Every row gives one point. The points of each table are mixes of a few directions, plus a little noise. How many directions does each table use, and how many do they share? Where both have some left over, give the other angles between the two spaces (their principal angles), to ten degrees, smallest first.

First (6 x 3)
|  -7 |   3 |   4 |
| -20 |  10 |  12 |
|  -9 |   4 |   6 |
| -47 |  24 |  27 |
|  22 | -11 | -13 |
|  60 | -30 | -35 |
Second (5 x 3)
| -12 |  -1 |  12 |
| -28 |  -1 |  30 |
|  45 |   2 | -48 |
|  21 |   1 | -23 |
| -28 |  -1 |  29 |
Directions: first 1, second 1, shared 0; angles 30

First (8 x 6)
| -10 | -10 |  -2 |   5 |   6 | -12 |
| -18 | -24 |  -5 |  16 |   9 | -15 |
| -12 | -17 |  -3 |  11 |   6 |  -9 |
|  11 |  59 |   7 | -60 |   3 | -31 |
|  10 |  -4 |   1 |  11 |  -8 |  24 |
|  -1 | -17 |  -2 |  19 |  -2 |  13 |
|   8 |  11 |   2 |  -8 |  -4 |   6 |
|  13 |   3 |   2 |   5 | -10 |  25 |
Second (6 x 6)
|  23 |   2 |   3 |  12 | -18 |  45 |
|  -4 |  -9 |  -1 |   8 |   1 |   0 |
| -11 |  14 |   0 | -22 |  11 | -35 |
|  -7 | -26 |  -3 |  25 |   0 |   9 |
|  17 |  33 |   5 | -27 |  -6 |   6 |
| -18 | -14 |  -4 |   4 |  12 | -26 |
Directions: first 2, second 2, shared 2

First (8 x 8)
|  15 | -13 |  -2 | -16 | -19 |  11 |  10 |   6 |
|  -7 |  17 |  17 |  21 |  21 | -10 | -21 |  -6 |
| -43 |  10 | -35 |  10 |  22 | -19 |  14 |  -9 |
| -15 | -10 | -32 | -13 |  -7 |  -1 |  25 |   1 |
|  33 |  -5 |  31 |  -4 | -14 |  14 | -15 |   6 |
| -21 |  10 |  -9 |  12 |  17 | -12 |  -2 |  -6 |
|  42 |  -5 |  41 |  -4 | -17 |  17 | -20 |   8 |
|  -5 |  -4 | -11 |  -5 |  -3 |   0 |   9 |   0 |
Second (9 x 8)
|  -4 |  -7 |  10 |   6 |   6 |  -1 |  -2 |  -6 |
|   2 |   2 |  -3 |  -3 |  -3 |   1 |   2 |   2 |
| -15 | -16 |  28 |  21 |  22 |  -5 |  -9 | -18 |
|  -4 |  33 |  -6 |  11 |  12 | -12 | -16 |   5 |
|  -4 | -17 |  12 |   5 |   5 |   2 |   2 |  -8 |
|  -6 |  -3 |  10 |  10 |  10 |  -3 |  -4 |  -6 |
|  10 | -26 |  -3 | -17 | -19 |  13 |  18 |   2 |
|  33 |  36 | -60 | -45 | -48 |  11 |  20 |  40 |
|  -9 |  -1 |  14 |  15 |  16 |  -6 |  -9 | -10 |
Directions: first 2, second 2, shared 1; angles 80

First (8 x 11)
|  -5 |   6 |  -3 |   5 | -12 |  10 |  -6 |  -1 |  -7 |  -5 |   2 |
|  12 | -12 |   6 | -10 |  25 | -20 |  12 |   2 |  14 |  11 |  -5 |
| -19 |  19 | -10 |  15 | -40 |  32 | -20 |  -4 | -23 | -18 |   8 |
| -11 |  11 |  -6 |   9 | -24 |  19 | -12 |  -2 | -14 | -11 |   5 |
|   3 |  -3 |   1 |  -2 |   6 |  -5 |   3 |   1 |   3 |   3 |  -1 |
|  12 | -12 |   6 | -10 |  26 | -21 |  13 |   2 |  15 |  12 |  -5 |
|   8 |  -9 |   4 |  -7 |  18 | -14 |   9 |   2 |  10 |   8 |  -4 |
|   1 |  -1 |   0 |   0 |   1 |  -1 |   1 |   0 |   1 |   1 |   0 |
Second (11 x 11)
|  12 | -14 |   0 |   5 |  -7 |  13 | -19 |   9 | -23 |  -3 |   8 |
|  -3 | -15 |  -1 |  -6 |   8 |  -7 |  -2 |  10 | -16 |   1 |  -4 |
|  17 |   1 |   2 |  -8 |   1 |  -2 |   4 |  -2 |  18 |  -6 |   1 |
|  20 | -12 |   2 |  -9 |   3 |  -1 |  -4 |   7 |   1 |  -7 |   1 |
|  16 | -17 |   1 |  -7 |   3 |   0 |  -8 |  10 | -10 |  -5 |   2 |
|  16 |  -3 |   1 |  -5 |  -1 |   2 |  -2 |   1 |   7 |  -6 |   2 |
| -19 |  -5 |  -2 |   1 |   6 |  -7 |   2 |   4 | -14 |   6 |  -5 |
|  -8 |  -6 |  -1 |  -4 |   7 |  -8 |   4 |   4 |  -6 |   2 |  -5 |
| -60 |  41 |  -5 |  27 | -10 |   3 |  13 | -24 |   3 |  21 |  -4 |
|   8 |  23 |   2 |  -5 |  -1 |  -5 |  18 | -15 |  43 |  -4 |  -1 |
|   1 |   7 |   0 |  10 | -10 |  12 |  -7 |  -4 |  -3 |   1 |   6 |
Directions: first 1, second 3, shared 0; angles 30

First (8 x 14)
| -23 |   6 |  -7 |  31 |   7 | -16 |  -4 |  10 |  -7 |  17 |   3 | -11 | -32 |  27 |
|  60 |   7 |   7 |  35 | -33 | -20 |  56 | -29 |   2 |  15 |  -1 | -12 |  -8 | -14 |
|  -5 |   2 |  -2 |   9 |   1 |  -5 |   0 |   2 |  -2 |   5 |   1 |  -3 |  -8 |   7 |
|  -5 |  -3 |   1 | -15 |   4 |   8 |  -9 |   3 |   1 |  -8 |   0 |   5 |  10 |  -5 |
|   8 |  -8 |   6 | -39 |   1 |  21 |  -9 |  -4 |   7 | -21 |  -3 |  13 |  34 | -24 |
|  -1 |  -5 |   2 | -22 |   3 |  12 | -10 |   1 |   3 | -12 |  -1 |   8 |  18 | -10 |
| -28 |   4 |  -7 |  20 |  11 | -11 | -13 |  14 |  -6 |  13 |   2 |  -7 | -25 |  25 |
|  -6 |  -4 |   1 | -18 |   5 |  10 | -11 |   3 |   2 |  -9 |  -1 |   6 |  13 |  -6 |
Second (10 x 14)
|  10 |   0 |   2 |  -4 |   1 |  20 |  10 |  -4 |   8 |  -5 |  -4 | -14 |  27 |  -4 |
| -14 |  -4 |  -5 |  14 |  -4 |  -3 |   6 |   1 |  -8 | -13 |   6 |  22 | -21 |  -1 |
|  -6 |  -8 | -11 |   4 |   2 |   0 |   3 |   8 |  -1 | -22 |  -8 |  10 |  -3 | -11 |
|   3 |  -6 | -12 |   0 |  -5 | -30 |  13 |   0 |  -7 | -16 | -11 |   7 | -30 | -16 |
|  -2 |   8 |  -4 |  10 |  10 |  -1 |   4 |   4 |   5 |  17 |  -7 | -39 |   3 |  19 |
|  -5 |   4 |  18 |   8 |   6 |  31 | -59 |  19 |   5 |  34 |  22 |  25 |  32 |  24 |
|   3 |  -2 |  12 | -25 |   3 |   8 | -46 |  10 |   3 |  11 |   7 |  25 |  21 |  -3 |
| -19 |   7 |  10 | -31 |   8 |  25 |  23 | -20 |   4 |  -4 |   5 | -31 |  15 |   9 |
|  18 |   3 |  -2 |  15 | -14 | -22 |  32 | -15 |  -4 |   1 |  -2 |  -5 | -22 |  -8 |
|  13 |  -1 |  -8 |   9 |  -8 | -28 |  15 |  -2 |  -5 |  -3 |  -9 |  -1 | -24 | -10 |
Directions: first 2, second 6, shared 2

First (10 x 18)
|   1 |  -1 |   0 |   0 |   0 |   2 |  -1 |   4 |   1 |   0 |   1 |   6 |   5 |  -5 |   1 |   3 |  -2 |   0 |
|  -3 |   4 |   1 |   1 |   4 | -12 |   5 | -20 |  -5 |   3 |  -5 | -28 | -21 |  22 |  -5 | -17 |  10 |   0 |
|   6 |  -9 |  -2 |  -1 |  -9 |  24 | -10 |  43 |  10 |  -7 |  11 |  60 |  45 | -47 |  11 |  34 | -20 |  -2 |
|  -2 |   3 |   1 |   1 |   4 | -10 |   4 | -18 |  -5 |   3 |  -5 | -25 | -19 |  20 |  -4 | -15 |   8 |   1 |
|  -2 |   3 |   0 |   0 |   3 |  -8 |   3 | -15 |  -4 |   2 |  -4 | -22 | -16 |  16 |  -4 | -12 |   7 |   1 |
|   3 |  -3 |  -1 |   0 |  -4 |  10 |  -4 |  18 |   4 |  -3 |   5 |  25 |  18 | -19 |   5 |  14 |  -9 |  -1 |
|  -3 |   4 |   1 |   1 |   4 | -12 |   5 | -21 |  -5 |   3 |  -5 | -29 | -22 |  23 |  -6 | -17 |  10 |   1 |
|  -2 |   4 |   2 |   0 |   4 | -10 |   4 | -18 |  -4 |   2 |  -5 | -24 | -19 |  19 |  -5 | -14 |   8 |   1 |
|   5 |  -6 |  -2 |  -1 |  -7 |  20 |  -8 |  36 |   8 |  -5 |   9 |  48 |  36 | -39 |  10 |  29 | -17 |  -1 |
|  -1 |   2 |   1 |   1 |   2 |  -5 |   2 |  -9 |  -2 |   1 |  -2 | -11 |  -8 |   8 |  -3 |  -7 |   4 |   1 |
Second (10 x 18)
|  14 | -13 |  25 | -16 |   6 |  39 |  -3 |  35 | -42 |  29 | -14 | -21 |  36 |  30 |  -1 |  -8 |  31 |  35 |
|   0 |   1 |   4 |  -4 |  -1 |  12 |  -7 |  16 | -10 |  12 |  -2 |   6 |  19 |  -3 |   1 |   2 |   6 |  11 |
| -12 |  12 |  -7 |   1 |  -1 | -17 |  -5 | -11 |   5 |   5 |   4 |  -2 | -10 |   0 |  -2 |  -8 |   0 |  -4 |
| -11 |  13 |  -8 |   6 |  -1 | -18 |  -2 | -21 |   8 |   0 |   0 |  -9 | -20 |   2 |  -5 |  -9 |  -1 |  -5 |
|  -5 |   3 |  -2 |  -3 |   4 | -16 |   2 | -12 |   0 |   2 |   4 | -13 | -15 |  13 |  -1 | -12 |   4 |  -5 |
|  10 |  -9 |   0 |   5 | -10 |  28 |  -6 |  32 |  10 | -12 |   2 |  49 |  36 | -43 |   7 |  34 | -20 |   1 |
|  -5 |   5 |  -3 |   2 |   2 | -13 |   2 | -17 |   3 |  -1 |  -1 | -13 | -18 |   9 |  -3 | -10 |   2 |  -4 |
|   6 |   7 |   0 |  21 |  -7 |  12 |   3 | -25 |   5 | -13 | -22 | -13 | -14 |  -7 | -11 |   8 |  -5 |   8 |
|  -6 |   4 |  -7 |   2 |  -1 | -14 |   1 | -11 |  10 |  -6 |   5 |   2 | -13 |  -4 |   0 |  -2 |  -6 | -10 |
|   9 | -24 |  -2 | -15 |   8 | -13 |  15 |  13 |  11 | -17 |  24 |  16 |  -2 |   2 |  15 |   3 | -12 | -25 |
Directions: first 1, second 4, shared 1

First (9 x 24)
|  -3 |   3 |   2 |  -8 |  16 |  -3 | -18 |  -5 | -20 | -19 |  -4 | -12 |   9 | -12 |  -9 |  17 |  -8 | -11 |  -1 |  -6 |   2 | -11 |  11 |  -4 |
|   7 |   9 | -20 | -23 |  25 |  25 |  13 |   1 |  -4 | -19 |   5 |   0 | -31 |  20 |  36 |   1 |   7 |   5 |  -4 |  19 |  -8 | -11 |  12 |  -2 |
|  16 |   8 |   8 |  14 |  20 |  -9 |  -1 |   5 |  -3 | -22 |   5 | -30 |  -1 | -18 | -21 |  19 | -20 |  -7 |   3 |   0 |  -5 |  11 | -15 | -20 |
|  -1 |  -6 | -13 | -24 |  27 |  22 |   7 |  -2 |  -4 |  -1 |  14 | -14 | -18 |  15 |  31 | -10 |   3 | -20 |  -4 |  11 |  -3 | -34 |  30 |   7 |
|  22 |  25 |  21 |   1 | -14 | -22 | -19 |  11 | -11 | -47 |  -5 |  19 |  13 | -29 | -25 |  49 | -25 |  22 |   1 |  -8 |   5 |  29 | -23 | -25 |
| -19 | -19 |  14 | -10 | -19 | -12 |   2 | -13 | -14 |  10 |  -9 |  -4 |  14 |  13 |  -2 | -11 |  25 | -11 | -10 |  -9 |   8 |  -9 |  10 |  24 |
|  -3 |  -4 |  -9 |  20 | -35 |   7 |  -5 |  13 |  45 |  60 |  12 |  49 |  11 | -10 |   1 | -31 | -16 |   9 |  15 |  -6 |   5 |   0 |   2 |   3 |
|  -2 | -16 |  20 |   9 | -21 | -14 |  17 |  -1 |   8 |  14 |   6 | -11 |   8 |   6 |  -8 | -14 |  11 |  -9 |  -4 |  -3 |   3 |   4 |  -9 |  10 |
| -18 |   0 | -22 |  21 |   1 |   5 |   3 | -11 |   5 |  23 | -24 |   5 |  -6 |  16 |  -3 | -21 |  24 |  19 |   2 |   2 |  -7 |  22 | -19 |   9 |
Second (10 x 24)
| -55 | -25 |   5 | -25 | -17 |  21 |  53 | -15 |  25 |  57 |  13 | -16 |  18 |  24 | -23 | -32 |  22 | -42 | -18 |  16 | -32 |  -5 |   8 |  33 |
|   1 |  -2 |   7 |  -3 | -13 |   3 |  -4 |   3 |  -1 |  -4 | -15 |   9 |  14 |  -2 | -13 |  10 |   7 |  16 |   1 |   1 |  -6 |   5 |  -1 | -13 |
|  -4 | -12 | -10 |  -4 |   5 |   0 |  -9 |  -8 | -11 |  12 |  -3 |   8 |  -1 |   5 |  37 | -18 |   7 |  -4 |  14 |  -4 |  16 | -23 |  26 |  11 |
|  26 |  15 |   5 |  13 |   1 |  -8 | -20 |  11 |  -5 | -30 |  -8 |   4 |  -4 | -12 | -12 |  23 |  -9 |  25 |   0 |  -5 |   5 |  13 | -17 | -22 |
| -17 | -11 |   3 |  -5 |  -6 |   7 |  18 |  -3 |  12 |  22 |   8 | -11 |   1 |  12 | -11 | -16 |  10 | -17 | -12 |   3 | -10 |  -4 |   0 |  15 |
| -15 |  10 | -11 | -16 |  15 |   1 |   9 | -12 | -14 |  -5 |  -1 |  16 |   8 | -15 |  28 |  13 | -18 |  -9 |  25 |  10 |   0 |   6 |  15 |  -1 |
|  11 |  -2 |   6 |   8 |  -8 |  -1 |  -9 |   7 |   4 |  -4 |  -4 |  -3 |  -1 |   4 | -15 |   1 |   7 |  11 |  -9 |  -5 |   1 |   0 |  -8 |  -6 |
|  18 |  26 |  -5 |  10 |  21 | -11 |  -5 |   5 |  -4 | -31 |  12 |  -4 | -16 | -18 |   1 |  23 | -29 |   1 |   4 |   0 |   4 |  20 | -20 | -11 |
|  17 |  23 | -16 |   2 |  29 | -13 | -19 |  -3 | -23 | -34 |   1 |  16 | -11 | -24 |  42 |  23 | -31 |   6 |  29 |  -1 |  20 |   5 |   7 | -12 |
|  17 | -23 |  16 |  19 | -26 |   2 | -14 |  14 |  17 |  17 |  -5 | -18 |  -6 |  26 | -33 | -26 |  35 |  14 | -33 | -14 |   3 | -17 | -11 |   5 |
Directions: first 6, second 4, shared 1; angles 40, 50, 90

First (9 x 32)
|  14 |  -9 |  12 |  -7 | -30 |   6 |   7 | -16 | -16 |  -4 |   9 |  42 |  15 |  12 |  25 | -14 |  12 | -15 |   6 |  -7 |   1 |   2 |  -5 |  -7 |  10 |  17 |  25 |  10 | -30 |  27 |   5 |  -2 |
|   4 |  -2 |   3 |  -2 |  -8 |   2 |   2 |  -4 |  -4 |  -1 |   2 |  11 |   4 |   3 |   7 |  -4 |   3 |  -4 |   2 |  -2 |   0 |   1 |  -1 |  -2 |   3 |   4 |   6 |   3 |  -8 |   7 |   1 |   0 |
| -20 |  12 | -16 |  11 |  42 |  -9 |  -9 |  23 |  23 |   6 | -12 | -60 | -21 | -18 | -35 |  20 | -16 |  21 |  -8 |   9 |  -1 |  -4 |   7 |   9 | -14 | -24 | -35 | -14 |  42 | -39 |  -7 |   3 |
|   3 |  -2 |   2 |  -1 |  -5 |   1 |   1 |  -3 |  -3 |  -1 |   2 |   8 |   3 |   2 |   4 |  -3 |   2 |  -3 |   1 |  -1 |   0 |   0 |  -1 |  -1 |   2 |   3 |   4 |   2 |  -5 |   5 |   1 |   0 |
|   7 |  -4 |   6 |  -4 | -14 |   3 |   3 |  -8 |  -8 |  -2 |   4 |  20 |   7 |   6 |  12 |  -7 |   6 |  -7 |   3 |  -3 |   0 |   1 |  -3 |  -3 |   5 |   8 |  12 |   5 | -14 |  13 |   2 |  -1 |
|  -1 |   0 |   0 |   0 |   1 |   0 |   0 |   1 |   1 |   0 |   0 |  -2 |  -1 |  -1 |  -1 |   1 |  -1 |   1 |   0 |   0 |   0 |   0 |   0 |   0 |   0 |  -1 |  -1 |   0 |   2 |  -1 |   0 |   0 |
|  -8 |   5 |  -7 |   4 |  17 |  -4 |  -4 |   9 |   9 |   2 |  -5 | -24 |  -9 |  -7 | -14 |   8 |  -7 |   9 |  -4 |   4 |   0 |  -1 |   3 |   4 |  -5 | -10 | -14 |  -6 |  17 | -15 |  -3 |   1 |
|   7 |  -4 |   6 |  -4 | -15 |   3 |   3 |  -8 |  -8 |  -2 |   4 |  21 |   7 |   6 |  13 |  -7 |   6 |  -8 |   3 |  -3 |   0 |   1 |  -3 |  -3 |   5 |   9 |  13 |   5 | -15 |  14 |   3 |  -1 |
|  -6 |   3 |  -5 |   3 |  12 |  -3 |  -3 |   7 |   6 |   2 |  -3 | -17 |  -6 |  -5 | -10 |   6 |  -5 |   6 |  -2 |   3 |   0 |  -1 |   2 |   3 |  -4 |  -7 | -10 |  -4 |  12 | -11 |  -2 |   1 |
Second (10 x 32)
|  -3 |  -4 |  -7 |   1 |   6 |  -4 |   0 |   2 |   3 |   0 |   3 |   1 |  -1 |  -3 |   3 |  -9 |  -3 | -10 |  -2 |  -3 |   0 |   0 |   2 |   0 |   6 |  -6 |  -5 |   5 |   6 |   0 |   1 |   0 |
|   9 |   2 |  11 |  -5 | -12 |   2 |   2 |  -1 |  -5 |   0 |  -5 |   6 |   3 |   9 |   2 |   5 |   8 |   9 |   3 |   7 |  -2 |   2 |  -3 |   0 |  -1 |   5 |   6 |  -7 | -16 |   8 |   2 |  -4 |
|   3 | -14 | -11 |  -3 |   6 | -15 |   3 |   5 |   5 |  -2 |   6 |  17 |   0 |   1 |  18 | -32 |   2 | -29 |  -4 |   0 |  -3 |   5 |   3 |  -2 |  27 | -19 | -13 |  11 |  -2 |  15 |   8 |  -7 |
|  14 | -15 |  -2 | -10 |  -5 | -18 |   5 |   6 |   1 |  -4 |   4 |  30 |   4 |  11 |  25 | -37 |  11 | -29 |  -1 |   7 |  -6 |   8 |   1 |  -3 |  34 | -18 | -11 |   6 | -21 |  29 |  13 | -14 |
|  21 |   5 |  24 | -12 | -26 |   4 |   4 |  -2 | -12 |  -1 | -10 |  15 |   8 |  19 |   4 |  10 |  18 |  20 |   7 |  15 |  -5 |   4 |  -7 |   0 |  -2 |  12 |  12 | -16 | -35 |  18 |   4 |  -9 |
|  -5 |  16 |  12 |   5 |  -5 |  19 |  -4 |  -7 |  -6 |   3 |  -7 | -23 |  -1 |  -3 | -22 |  39 |  -3 |  35 |   4 |  -1 |   4 |  -6 |  -4 |   3 | -34 |  22 |  15 | -12 |   6 | -21 | -11 |   9 |
| -14 |  -4 | -17 |   8 |  18 |  -3 |  -2 |   2 |   8 |   1 |   8 | -10 |  -5 | -13 |  -2 |  -8 | -13 | -15 |  -5 | -11 |   4 |  -3 |   5 |   0 |   2 |  -9 |  -9 |  12 |  24 | -12 |  -2 |   6 |
|  -3 |   4 |   2 |   2 |   0 |   5 |  -1 |  -2 |  -1 |   1 |  -1 |  -7 |  -1 |  -2 |  -6 |  10 |  -2 |   8 |   1 |  -1 |   2 |  -2 |  -1 |   1 |  -9 |   5 |   3 |  -2 |   4 |  -7 |  -3 |   3 |
|  -4 |   3 |   0 |   3 |   2 |   4 |  -1 |  -1 |   0 |   1 |   0 |  -8 |  -1 |  -3 |  -6 |   8 |  -3 |   6 |   0 |  -2 |   2 |  -2 |   0 |   1 |  -8 |   4 |   2 |  -1 |   6 |  -8 |  -3 |   4 |
| -18 |   5 | -11 |  11 |  16 |   7 |  -5 |  -2 |   5 |   2 |   3 | -23 |  -6 | -15 | -15 |  14 | -14 |   5 |  -3 | -11 |   6 |  -6 |   3 |   2 | -17 |   3 |  -1 |   5 |  28 | -24 |  -8 |  11 |
Directions: first 1, second 2, shared 0; angles 40
